Each row is a point. Any point is a mix of the corners, with weights that add up to 1. It lies inside the corners' shape when no weight is negative. Is each point inside? If not, which corners have a negative weight?

Corners:
(1): 3 10
(2): -53 -43
(3): 14 60
Points:
1 10 -> inside
12 36 -> outside (2)
-9 -5 -> outside (3)
-41 -27 -> inside

Corners:
(1): 50 -33 15 30
(2): 13 -36 -24 -38
(3): -60 59 -26 1
(4): 21 2 27 11
(5): -31 -30 11 -7
Points:
-11 -11 -16 -27 -> outside (1)
-11 20 4 15 -> outside (2)
34 -26 8 15 -> inside
18 -1 0 9 -> outside (5)
10 -27 -14 -22 -> inside
15 3 4 0 -> outside (5)
25 -22 32 21 -> outside (2, 3)

Corners:
(1): 0 -10 -10 24 9 -18 0 4
(2): 8 -1 7 -28 13 19 -4 -5
(3): 3 13 10 19 2 -3 -2 14
(4): -13 -16 1 17 -10 -2 -1 3
(5): 2 0 -14 24 -1 3 0 7
(6): 4 4 7 32 7 -9 7 -19
(7): -5 10 1 -18 16 11 -23 -2
(8): 21 21 3 -60 -23 20 -31 3
(9): -12 10 -10 4 4 -11 19 3
Points:
3 5 -1 14 1 1 -2 3 -> inside
13 6 1 -27 -9 14 -20 -2 -> outside (3, 9)
10 5 0 4 -13 1 -13 6 -> outside (2, 7, 9)
-2 -3 -3 24 -4 -11 5 -1 -> outside (2, 7)

Corners:
(1): 26 -4 -2 5 -26 4 -14 5 -11 -20 3
(2): -8 -15 -33 -18 -2 -2 38 8 28 9 8
(3): -30 -36 3 49 6 7 0 -10 -15 -21 -7
(4): 1 -10 8 12 21 32 50 28 -1 7 -1
(5): 1 -26 -22 39 15 30 25 17 25 18 38
(6): 42 -33 15 -9 9 -41 -35 49 -8 20 -27
(7): 47 -26 -3 31 -18 -27 -8 14 -27 -40 3
(8): -46 26 4 -9 14 16 44 -6 11 -60 22
(9): -40 11 -15 11 -7 -24 3 1 -16 11 -5
(10): 48 -6 34 10 -31 -43 -27 24 12 -3 -4
(11): -40 -15 8 10 -24 -3 3 26 13 25 1
(12): 13 -11 -15 35 28 27 40 21 15 -40 -3
Points:
5 -2 10 7 -4 -6 11 14 7 -16 4 -> inside
-1 -11 -4 14 -3 -6 8 10 7 -12 5 -> outside (4)
8 -15 -4 17 5 0 12 11 -3 -18 1 -> outside (11)
13 -16 2 10 -9 -11 -4 19 -3 -5 -2 -> inside

Corners:
(1): 0 35 -3 -23 12 3 17 2 10 22 4 30 5 24 12 13 20 -22
(2): -20 -34 -15 10 7 -21 9 -44 8 -17 25 20 5 8 -15 -2 -8 2
(3): -4 8 2 -18 -21 1 -11 14 8 0 -22 -32 19 0 -12 7 -17 -8
(4): -24 4 11 -39 41 -12 -8 28 30 32 2 40 4 32 16 3 -34 -10
(5): 13 -39 -37 24 -12 24 41 -24 -34 6 -19 1 -33 -24 -4 6 16 0
(6): -7 -9 -22 -14 -12 -19 35 -18 -6 -13 36 6 -3 -3 14 21 26 20
(7): 5 9 -8 -5 20 -14 34 -2 22 36 -20 -6 28 15 6 -49 -14 -6
(8): 19 28 -38 1 -12 -10 6 -2 -16 -14 -18 -1 -43 -10 28 32 7 4
(9): 13 14 -13 5 -4 18 7 -4 -9 -24 8 -27 -12 -1 13 19 22 14
(10): 0 6 24 21 -29 26 -27 -33 -1 29 -6 5 -8 13 -8 -12 -15 -24
(11): 14 -60 1 -27 11 20 -13 -27 -3 -26 20 -9 -2 7 -6 -9 5 21
(12): 4 -47 -18 -37 15 18 6 12 7 -8 37 -8 -36 -16 3 18 17 15
(13): -40 -8 4 -8 -4 10 -21 22 35 -12 -15 13 19 -11 -7 -1 -14 -22
(14): 17 22 -8 2 -19 -2 -1 -16 13 10 -2 11 11 -3 -16 24 -3 2
(15): -12 -13 -5 -37 44 -15 -18 -12 22 -8 21 4 9 -21 35 24 -34 -5
(16): -8 8 20 -8 16 1 -23 -7 -12 -22 9 -4 -13 -15 -12 -20 -19 18
(17): -3 -3 -5 4 5 6 4 -14 -8 7 20 6 18 14 -14 -34 -6 -3
(18): 10 -7 18 22 4 5 5 -13 -1 -16 1 4 1 -6 1 -7 -2 -18
(19): 8 39 -12 -15 22 13 30 19 4 -26 -10 -21 -50 8 46 -17 -23 9
Points:
-5 -3 -8 -11 7 5 2 -3 2 -10 7 2 -14 -2 11 8 -3 -1 -> outside (7, 14)
-2 7 0 -13 9 -1 -1 -4 9 -1 4 0 1 3 7 -2 -10 -2 -> outside (5)
-3 -14 -11 -13 11 0 4 -4 2 -7 8 0 -3 -6 6 8 0 2 -> outside (10, 14, 19)
-2 1 0 -9 3 -1 -1 -5 8 -3 5 -1 3 2 3 2 -7 -3 -> outside (5)
-6 -21 -5 -5 10 7 -3 -13 -1 -16 14 2 -13 -7 7 2 -7 3 -> outside (1, 3, 7, 14)
